Each row of a before or after table is a point. One or more steps were done to the points. Then noise was added and the rows were shuffled. The steps act on columns, c1 being the first. Name the steps. A step turns or swaps two columns, mirrors them in a line or flattens them onto one, adds a multiple of one to another, or multiplies or shifts one. Angles are multiples of 10 degrees, from the lower column toward the higher: turns from -170 to 170, lines from 10 to 170 but not 90. Use the fewest steps. Two steps may share a column if one is a turn and the other turns, adds or multiplies; they go together, in the order done. Otherwise the lowest column goes first.

Before (8 x 2):
[[-37   0]
 [ -7 -15]
 [ 21 -21]
 [ 49  12]
 [-39   4]
 [ -2  54]
 [ 40  56]
 [ 13  51]]
After (8 x 2):
[[-12 -26]
 [-17   1]
 [ 50  19]
 [-12  35]
 [ 66 -19]
 [ 27 -42]
 [ 53   5]
 [ -7  37]]
Steps: turn c1 and c2 by -70 degrees

Before (9 x 3):
[[ -9  10 -17]
 [ 38  10   2]
 [-11  16  37]
 [ 31 -10  24]
 [ 19 -25 -13]
 [ 31  17  28]
 [ 11 -18   4]
 [  1  73 -20]
 [  3  -1   3]]
After (9 x 3):
[[-23  21  31]
 [  1   0   6]
 [ 35  12  14]
 [ 23 -31  -5]
 [ -3  14 -19]
 [ 11  96 -20]
 [ 20  24  36]
 [  9 -22   6]
 [ 20 -15  32]]
Steps: turn c1 and c3 by 20 degrees; multiply c2 by 1.3

Before (10 x 4):
[[-13  22  -4  -1]
 [ 39  -6  15 -15]
 [ 42 -22  -7  -8]
 [  6   8  72  -1]
 [ -5  21  -2 -27]
 [  0  16   5  -1]
 [ 19  17  16   0]
 [ 17  -1  32 -10]
 [-10 -49 -11 -22]
 [  3 -25   1   0]]
After (10 x 4):
[[-12 -43 -11  94]
 [ -6 -13  -2 -96]
 [ 25   9  17 -43]
 [  5 -12   2  65]
 [  8   3  72 -23]
 [ 55 -18  -7  45]
 [ 21 -10  31 -13]
 [ -1   7   5 -43]
 [-17  10  -3 -60]
 [ 50 -17  15  -8]]
Steps: multiply c1 by 1.3; turn c2 and c4 by -60 degrees; multiply c4 by 3

Before (12 x 6):
[[ 18 -28  -8  22   2  29]
 [ -9 -29 -14  19 -19 -24]
 [ 20 -12 -17  -1  21  -6]
 [ 13  25   2  36  12  -5]
 [-15   8 -11  34   5 -24]
 [-15 -12  34  -8 -24 -26]
 [-13 -24 -17  42 -19  -6]
 [-15 -13   6  36 -10  32]
 [  5  20   7   5 -14  -5]
 [ -9  11 -22   8  23   4]
 [-12 -30  33  27  21  26]
 [ -8  15  25  19  13   5]]
After (12 x 6):
[[  0  -8  23 -35  11 -70]
 [ 18  16   2  -5 -29 -18]
 [ 34 -31 -12  14 -12 -16]
 [  7 -11   1  20  15 -14]
 [  4 -23 -26   8  -3  15]
 [  8 -34  -1 -24   9  96]
 [-17   3 -20 -14  33 -79]
 [ 26  -2   3 -28  -7  87]
 [  5 -38   9  -3 -12 -71]
 [ -5 -13   5  12 -31  12]
 [  1 -17 -35 -41  -2  80]
 [ 12 -32  24 -41   4 -16]]
Steps: turn c1 and c4 by -30 degrees; turn c2 and c4 by 110 degrees; turn c3 and c5 by 150 degrees; multiply c6 by 3

Before (13 x 8):
[[ 14  -3  -8   0  34 -28  -5  30]
 [ -1  11  -8  28 -22  15   5  21]
 [ 34  22 -23  37 -14 -23  39 -12]
 [  1  27   6  14 -21 -17 -14  36]
 [-22 -19 -18  21  -3 -16   5 -18]
 [ -8  18  30  19  -4 -33  18 -16]
 [ 40  19  26  51  20   3 -86  50]
 [  0  -6 -12  40 -14  -9  11  29]
 [ 16 -19  23  27  -8   5  50   2]
 [ 47  20   3 -13  -1  28 -95  42]
 [  6  -8  11  17 -34 -33  64  15]
 [-11  32  -5  36  -8   3  75  26]
 [ 24  28  12   3  30  32 -78  27]]
After (13 x 8):
[[ 23  32  26  26 -10  -5  44  27]
 [-28  36  10  25   2 -51  54  -2]
 [  2 -29 -10  19  24 -35  36  16]
 [-12 -13  19  12  32 -16  70  10]
 [-27   0  19  27  -1   0  15  11]
 [-33  25  12  10  19  21   1  15]
 [-19  15  22  21   8 -13  -6   6]
 [-23  17   0  -9   3  40 -92  58]
 [  8 -11  14  13 -13  10  14 -25]
 [ 13   4 -16  15  26  15  36 -12]
 [-23   2 -21   2 -29  25  16  23]
 [-34   6 -32  37   8  52 -68  54]
 [-17  23 -31   2 -10  27 -81  31]]
Steps: turn c1 and c8 by 70 degrees; add -0.5 times c3 to c2; turn c3 and c5 by 130 degrees; multiply c4 by 0.7; mirror c6 and c7 in the line at 110 degrees

Before (14 x 9):
[[ -6  -6  19 -14   7  20   0 -29 -12]
 [ 13  13  26  18 -43 -40  26 -46 -56]
 [-36  26  24  -2  10  39  17 -21  -1]
 [ 40  43  -1  55 -22 -43  45  12  33]
 [ 41  23 -13 -16 -33 -11  24 -49  12]
 [-22  21  13   0  10 -21 -20  31  30]
 [ 39  28 -14  70 -27  23  -1 -30 -55]
 [ -6  -4  15  27   9 -24  41 -26 -18]
 [-36 -36  34  80 -56  17   3  46   3]
 [ 35  -8  48  74 -50 -26   9  45 -11]
 [-12  51  41 -13  32 -20 -23   4 -33]
 [-54  23  17  54  -6  10  -3 -50  30]
 [ 15  33  -6  41 -35   5  62  14   5]
 [-28   0 -28   2 -24  19 -32  -6   5]]
After (14 x 9):
[[-10 -25  18 -12  10  22 -24   5 -27]
 [ 32  36  -7  33 -52  50 -23  -7   5]
 [  0 -18  13  30  -1  67   2   4 -31]
 [ 54  12  47  60 -66  89  -3  30  28]
 [ -5 -12  32  86 -81  40 -31  28  55]
 [ 26  -2 -11 -30 -25   9  11 -34 -42]
 [-23  34  17   6  13   7  20 -17  28]
 [ 55   9 -18  56 -49 -33 -11  30 -64]
 [-23   2 -29  13 -22 -73   4  -7  -1]
 [ 22 -10  26  16 -42  70  14  29 -68]
 [-20  47  42  -8  35  41   9  19 -34]
 [ 56  41  -3  43 -36  55  26 -34   6]
 [-26  -1  17  70 -18  16 -15 -56 -29]
 [-36  11  30  13   9  35 -54  -4 -22]]
Steps: add -0.3 times c4 to c5; turn c1 and c4 by -20 degrees; turn c2 and c8 by -30 degrees; turn c8 and c9 by 60 degrees; add 1.5 times c3 to c7; turn c6 and c7 by -110 degrees

Before (11 x 11):
[[ 43  54 -36  24  19  -7   8  -5 -26  56  18]
 [-17 -49 -30 -28 -32 -78 -54  40  38 -29   9]
 [  6 -16 -20  18  15 -32  17 -27  24 -20  36]
 [-18 -47  30  37 -16 -43 -46  25   0   7  74]
 [-50 -31 -52 -19  14  16 -76 -36  49 -43  18]
 [ 43  30  -9  30  25 -41 -14  14  37  25   3]
 [-31  -9  14  45 -28 -10 -25 -16   1 -46   1]
 [ 23   3   2 -18  46 -48 -29  24 -14  10  26]
 [-63  51  21  24 -17 -43 -12  -4  17  18  -2]
 [ 23  41  24 -30 -16 -45  -5 -38  46  45 -31]
 [ 30 -17 -27 -15   6 -77 -62 -18  26 -29  48]]
After (11 x 11):
[[ -5 -23 -54 -30  51  17   4 -37  42 -42  81]
 [-37  -7  14  33  20 -10  -7 -14   2 -46  28]
 [ 36  21  -9  40 -35 -37  10  13  35  27  21]
 [-39  35  24  28  54 -43  -4  -4  16  18  12]
 [ 13 -11 -19  11  -2 -32  47 -27  13 -22   1]
 [ 30  40 -38  38 -36 -10  10  -4 -30  56   0]
 [ 52   2   1 -14  -6 -47   9  25 -23  12  32]
 [ 14 -12 -28 -24 -23 -76  29 -16   9 -30  75]
 [-22 -34  28  40  13 -43  48  24 -25   9  66]
 [-33 -33 -33 -39   9 -75   2  42  32 -26  59]
 [ -9  29  22 -18 -25 -45 -13 -37  57  44   1]]
Steps: turn c1 and c5 by -70 degrees; multiply c2 by 0.7; add 0.3 times c10 to c4; turn c9 and c11 by 20 degrees; turn c7 and c11 by -70 degrees

Before (11 x 11):
[[-16  18 -24  11  12  31  -5  -8   2  -4 -30]
 [-16 -32   5  46 -40   9  28  -4  17  -6   4]
 [ -3 -16  22  38 -35 -18   0  -9  10 -27  21]
 [-14  13  -6  -7   8  22   6  23  25 -13 -27]
 [ 22   7 -14 -11   5  -8  18   5 -23 -22 -23]
 [ -9  38 -16  13  -1  26  29  20  -1  -8  -3]
 [ -9   7  16  -4   8 -11  13 -11 -28   1 -21]
 [-28 -16  -5  26 -59  12   5  18  11 -19  16]
 [-24   4 -23  12  16  31  21  24  -3 -15   9]
 [ 35  -4  -5 -15  -2 -23   4  -1 -13  17   1]
 [ 19  -4  -3  24   5 -38  10  15 -34  13 -15]]
After (11 x 11):
[[ 39  -4 -15  16   8  13   9  15 -74 -40  -3]
 [-18  12 -27   1  11 -12   7  22 -16  23  -8]
 [ 12  -6   2 -40  -3  16   5  -1 -53 -23  -2]
 [  4 -15  16  50 -94 -18   6  19 -29  12  -5]
 [-13   6 -20  -2  13   0  13 -11 -68 -11  16]
 [ -1  17 -30  24  18  -4  -5  -9 -38  31 -23]
 [ 37 -16  20  49 -57 -25   0  -9 -29 -20  21]
 [ -7   3   7  30  25 -16  20  22 -43  31 -24]
 [  7  37  -3  21  -2  -8  30  21 -40  27 -18]
 [  6   7 -23 -26   8 -21  18   7 -65  -8 -13]
 [ 36 -33   6  65 -65  -5  29  -3 -24   9   6]]
Steps: multiply c4 by 1.6; turn c1 and c4 by -40 degrees; swap c3 and c11; multiply c5 by 1.6; swap c6 and c10; shift c9 by -40
